Every row gives one point. Each copy is the shape, with its points in the same order, stretched, turned, moved and blurred by noise. Is it also mirrored, or only turned?
(in the rows, 128 means zero)

Shape (8 x 2)
[[ 86 165]
 [186 141]
 [148  99]
 [102 152]
 [180 126]
 [100 115]
 [172 162]
 [108  83]]
Copy 1 (8 x 2)
[[185  88]
 [ 63  81]
 [100 144]
 [168 100]
 [ 66  99]
 [160 145]
 [ 91  56]
 [136 175]]
Copy 1 is: only turned
Copy 2 (8 x 2)
[[222 105]
 [129 196]
 [132 120]
 [201 111]
 [125 177]
 [180  78]
 [153 196]
 [149  61]]
Copy 2 is: mirrored
Copy 3 (8 x 2)
[[ 58  80]
 [197  87]
 [186 150]
 [ 89  93]
 [207 115]
 [121 144]
 [163  63]
 [151 184]]
Copy 3 is: mirrored

Shape (6 x 2)
[[167 124]
 [119 158]
 [180 153]
 [ 45 140]
 [ 79 135]
 [139 131]]
Copy 1 (6 x 2)
[[ 95 155]
 [112 110]
 [ 65 145]
 [181  85]
 [159 102]
 [113 135]]
Copy 1 is: only turned
Copy 2 (6 x 2)
[[157 128]
 [106 124]
 [149 147]
 [ 84  74]
 [106  93]
 [149 115]]
Copy 2 is: only turned
Copy 3 (6 x 2)
[[ 78 102]
 [ 91 176]
 [ 36 106]
 [178 249]
 [150 208]
 [ 97 144]]
Copy 3 is: mirrored

Shape (9 x 3)
[[140 106 100]
 [131 163 115]
 [102 100  89]
 [141 100 119]
 [146 153 114]
 [128  98 134]
 [156  98  86]
 [ 76 208 116]
 [156 134  89]]
Copy 1 (9 x 3)
[[130 110 100]
 [ 82 157 143]
 [118  61 138]
 [149 118 107]
 [ 95 162 121]
 [165 108 122]
 [128 112  72]
 [ 36 138 226]
 [ 92 146  91]]
Copy 1 is: only turned
Copy 2 (9 x 3)
[[ 75 154 112]
 [159 192 109]
 [ 60 175 168]
 [ 79 123 109]
 [143 176  93]
 [ 90 103 120]
 [ 46 158  85]
 [224 249 182]
 [ 98 186  76]]
Copy 2 is: only turned
Copy 3 (9 x 3)
[[107 156 123]
 [122  96 132]
 [122 153  87]
 [121 163 129]
 [114 106 141]
 [142 160 127]
 [ 91 164 127]
 [154  36  96]
 [ 91 126 134]]
Copy 3 is: only turned

Shape (7 x 3)
[[142  88 129]
 [ 71  89 119]
 [161 133 120]
 [109 133 159]
 [ 43 131  89]
 [167  60 118]
 [155 148 199]]
Copy 1 (7 x 3)
[[126 112 108]
 [115  50 135]
 [124 148 133]
 [151 110 142]
 [ 78  53 181]
 [124 114  73]
 [185 165 123]]
Copy 1 is: only turned
Copy 2 (7 x 3)
[[ 85 148 191]
 [153 110 234]
 [ 89 117 124]
 [167 133 133]
 [186  37 221]
 [ 35 148 212]
 [155 191  54]]
Copy 2 is: mirrored
Copy 3 (7 x 3)
[[129 112 177]
 [132 178 168]
 [128  74 139]
 [ 86 124 158]
 [141 197 126]
 [152  96 189]
 [ 54  67 168]]
Copy 3 is: mirrored

Shape (7 x 4)
[[138  91 159 213]
 [128 142 158 103]
 [125 139 144 204]
 [112 127 123 104]
 [ 91 128  84 101]
 [ 90 120 146 176]
 [147 143 118 101]]
Copy 1 (7 x 4)
[[162 103 102 249]
 [108 152 165 130]
 [192 100 124 200]
 [109 155 109 108]
 [116 161  61  71]
 [157 154 102 197]
 [114 116 133  86]]
Copy 1 is: only turned
Copy 2 (7 x 4)
[[ 99  93  45 184]
 [119 142 119  91]
 [ 81  78  62 156]
 [148 119 147 101]
 [157  92 154  98]
 [116  72  66 130]
 [117 144 166 110]]
Copy 2 is: mirrored
Copy 3 (7 x 4)
[[184 168  58 154]
 [ 93 136 125 110]
 [194 188  92 128]
 [102 141 152 135]
 [113 146 198 165]
 [158 193  92 167]
 [110 106 171  97]]
Copy 3 is: mirrored
Copy 4 (7 x 4)
[[121 105 111 219]
 [141 134 157 140]
 [ 92 123 119 199]
 [136 145 130 133]
 [120 168 109 115]
 [113 150 126 189]
 [127 118 131 117]]
Copy 4 is: mirrored

Shape (9 x 4)
[[ 97 158  65 122]
 [ 96  76 158 188]
 [133 154 120 156]
 [ 51 109  84 123]
 [131 140 144  92]
 [141 191 152 152]
 [134 128 160 108]
 [117 175  95  93]
 [122  13 105  85]]
Copy 1 (9 x 4)
[[159  97  55 137]
 [ 83 140 162 108]
 [141 146  98 115]
 [111  72  81 142]
 [131 150 111 177]
 [118 190  91 132]
 [120 160 127 182]
 [157 131  62 167]
 [166  62 167 187]]
Copy 1 is: mirrored
Copy 2 (9 x 4)
[[101  67  52  95]
 [ 70 199 184 169]
 [105 116 145 131]
 [ 82 117  51  92]
 [180 140 120 100]
 [111 127 173 103]
 [177 166 146 117]
 [154  81  65  71]
 [214 171  72 202]]
Copy 2 is: mirrored
Copy 3 (9 x 4)
[[ 75 152 129 202]
 [133 142  52  48]
 [109  89 114 118]
 [101 208  88 191]
 [151 149 171 124]
 [ 88 100 141  64]
 [166 142 160 105]
 [102 148 172 178]
 [239 164 145 202]]
Copy 3 is: only turned
Copy 4 (9 x 4)
[[149  80  66  49]
 [ 54 127  88 180]
 [115  92 133  96]
 [129 114   7  92]
 [160 149 127 108]
 [106 117 185  71]
 [150 152 137 129]
 [175 108 114  39]
 [196 136  15 228]]
Copy 4 is: mirrored

Shape (11 x 6)
[[138 140  75  99 136 162]
 [109 129  91 159 142  72]
 [ 66  93 101 112 129  83]
 [119 120 168  77 115 121]
 [202  96 112 124 145 152]
 [134 159  91 133 110 101]
 [123 139 115 121  99 177]
 [135 129 100 101 109 122]
 [ 84  81 136 101  92 103]
 [162 140 112 108 140 124]
 [137 144 126 169 121 125]]
Copy 1 (11 x 6)
[[165 120 143 104  49 160]
 [133 159 124 135 112  66]
 [ 96 148 187 123  97  60]
 [109 136 192 159 126 156]
 [111 174 111 149  91 249]
 [183 140 130 122  86 100]
 [170 111 161  84 100 160]
 [151 145 162 117  80 136]
 [105 145 209 117 121 104]
 [138 145 129 153  80 169]
 [147 138 114 119 130 131]]
Copy 1 is: only turned
Copy 2 (11 x 6)
[[111 104 138 145 148  86]
 [104 167 102 150  88 133]
 [ 87 173 152 156 103 199]
 [117 162 140 114 172 144]
 [157 133 129 149 129  57]
 [ 93 133  85 147 125  99]
 [151  99  86 149 130 110]
 [116 138 113 151 145 119]
 [127 175 137 162 125 201]
 [114 141 126 127 146  77]
 [136 127  69 135  99 102]]
Copy 2 is: mirrored
Copy 3 (11 x 6)
[[109  83 148 164 134 134]
 [184 110 126 122 154 156]
 [153 150 162 144 163 116]
 [111 145 155 116  89 155]
 [160  88 135 193 101 162]
 [167  75 137 108 121 162]
 [ 92 104 131 136 109 113]
 [151  94 156 140 118 143]
 [152 152 166 140 125 104]
 [145  93 140 137 108 176]
 [143 102 105 113 109 153]]
Copy 3 is: only turned

Shape (14 x 8)
[[145  78  65 148 137 105 162 153]
 [ 44 115 127 122  81 104 147 109]
 [171  88 154 199 120  88  75 121]
 [ 89 140 124  92  72 142 134 130]
 [ 95 150  95  91  99 141 118  63]
 [188  81 106 144 181 111 108 159]
 [175 100 110 160 182  68 138 113]
 [ 86 122 165 174 136 160  90  77]
 [120 131 175 170 173  81  72 130]
 [141 148  49  91 102 121 163  98]
 [ 92 137  66  88  67 113 146 110]
 [179 101  99 120 129  95 194 121]
 [ 62 143 154  59  72 146 150  65]
 [100 182 155 163 114 145 118 107]]
Copy 1 (14 x 8)
[[ 90 101  84 127 141 161 153 114]
 [ 76  87 121 219 139  83 140 154]
 [121 159 157 112 157 232 106 166]
 [129  99 132 182 114  66  96 106]
 [ 96 144 127 201  91  71 100  99]
 [142 137 151  94 138 209 162 105]
 [ 83 158 127 124 179 218 176 121]
 [125 187 147 139 118 106 102 182]
 [150 168 177 144 176 189 157 159]
 [ 89 129  82 173 116  96 104  67]
 [ 90  94  96 213 105  87 109  95]
 [ 56 118 112 124 167 158 142  82]
 [ 65 106 162 219 109  37 105 115]
 [153 184 119 145 149  80  80 142]]
Copy 1 is: mirrored
Copy 2 (14 x 8)
[[116 148 151 110 103 200 114  60]
 [214 140  92 135 120 122 184 121]
 [ 75 117  21  96  84 168 133 102]
 [201 157 116  88 155  97 137 122]
 [158 176 110  95 200 129 183 133]
 [ 38 154 129 114  98 172  91  77]
 [ 30 112 125 118  95 192 153  75]
 [141 124  48 159 145 145 150 178]
 [ 60 126  69 140  71 137 167 160]
 [140 163 166  54 187 168 158  82]
 [191 181 129  67 161 137 173  98]
 [ 98  98 158  91 134 167 121  30]
 [219 138 100 126 202  65 182 119]
 [153 107  99 107 139 135 147 191]]
Copy 2 is: only turned
Copy 3 (14 x 8)
[[ 64 144 161 117 146 122 155 138]
 [121 120 105 120 130 175  53 169]
 [ 76 111 114 177  20  89 130 170]
 [145  83 131 119 150 186  70 120]
 [145 137 143  94  79 163  50 127]
 [ 93 146 162 151  97 114 220 147]
 [ 94 167 160 107  67  64 178 185]
 [147 177  63 194  46 108  98 140]
 [144 127  83 143  29 104 194 186]
 [109 120 188  50 127 137  78 110]
 [107  91 160  64 133 188  51 127]
 [ 91 137 199  97 151  84 111 154]
 [177 127 139 121 138 178   7 157]
 [162 108  73 127  80 101 106 112]]
Copy 3 is: mirrored
